Every row gives one point. Examples show where two turns around zero, p and q, send a point. Where does a point land after both, in the order given? Backwards means that the second turn is done in reverse. Each puzzle has new turns, and all numbers are rounded.
(in the rows, 128 means zero)

Turn p:
[137 120] => [131 140]
[ 88 115] => [159  99]
[159 150] => [ 94 145]
Turn q:
[ 94 160] => [174 136]
[148 101] => [ 94 128]
[130 147] => [142 115]
[141 104] => [101 132]
Where do these land?
p, then q: [143 128] => [143 126]
p, then q: [145  98] => [141  96]
q, then p: [ 97 158] => [101 162]

Turn p:
[125  98  79] => [131 146  73]
[140 147 172] => [118 105 171]
[130 116 113] => [126 131 109]
[116 159 121] => [158 135 142]
[108 143 160] => [124 139 167]
[148 104 122] => [110 115 105]
Turn q:
[111 151 163] => [111 163 105]
[108 156 131] => [100 132 109]
[151 120 115] => [149 111 130]
[141  85 103] => [152 107 169]
Where do these land?
q, then p: [131 158  90] => [106 156  95]
p, then q: [ 92 126 142] => [113 144  96]
p, then q backwards: [154 114 115] => [136 156 114]
p, then q: [135 114 166] => [106 159 144]

Turn p:
[118 158 100 118 136 125] => [154 148 127 145 107 116]
[132 160 139 156 106 163] => [170  92 120 108 133 117]
[ 96  89 138 151 130  98] => [109 141 117 132 150 182]
[112 141 147 115 141 136] => [138 149 127 110 141 116]
[153 109 156 121 158 110] => [ 82 136 107 118 138 115]
[145  91  96  96  95 138] => [105 110 186 146 110 132]
[100 101 143 150 132 121] => [121 134 119 114 146 168]
[145 147 153 118  90 111] => [132 107 133 150 166 103]
[152 157  80 127 165 152] => [142 134 116 126  61 100]
Turn q:
[103 103  89 135 103 135] => [113 153 145 103 119  88]
[125 119 174 113 151 127] => [113 111 135 150 159 159]
[ 85 163 145 135  89 138] => [162 107 171 146 133  93]
[113 137  94 137 144 139] => [147 142 123  94 136 117]
[160 105 157 138 131 140] => [101 111 134 131 110 163]
[162 131 102 103 154 145] => [120 115  79 100 128 134]
[149 137 136 136 124  72] => [139 157 110 172 109 143]
Where do these land?
p, then q backwards: [159  97 150 132 134 171] => [135 105 117 124 123 188]
q, then p: [137 127 115 160  98 118] => [143 103 134 147 158 117]
p, then q: [158 103 102 104 125 132] => [123 132 172 154 132 118]
p, then q: [ 96 131 114 101 126 127] => [153 101 129 143 120 146]
q, then p: [149 156 150 123  99 107] => [125  84 115 138 125 156]
q, then p: [110 174 150 165 154 131] => [ 97  92 121  96 117  89]
p, then q: [ 88 109 114 112 161 110] => [174  90 133 122 130 113]
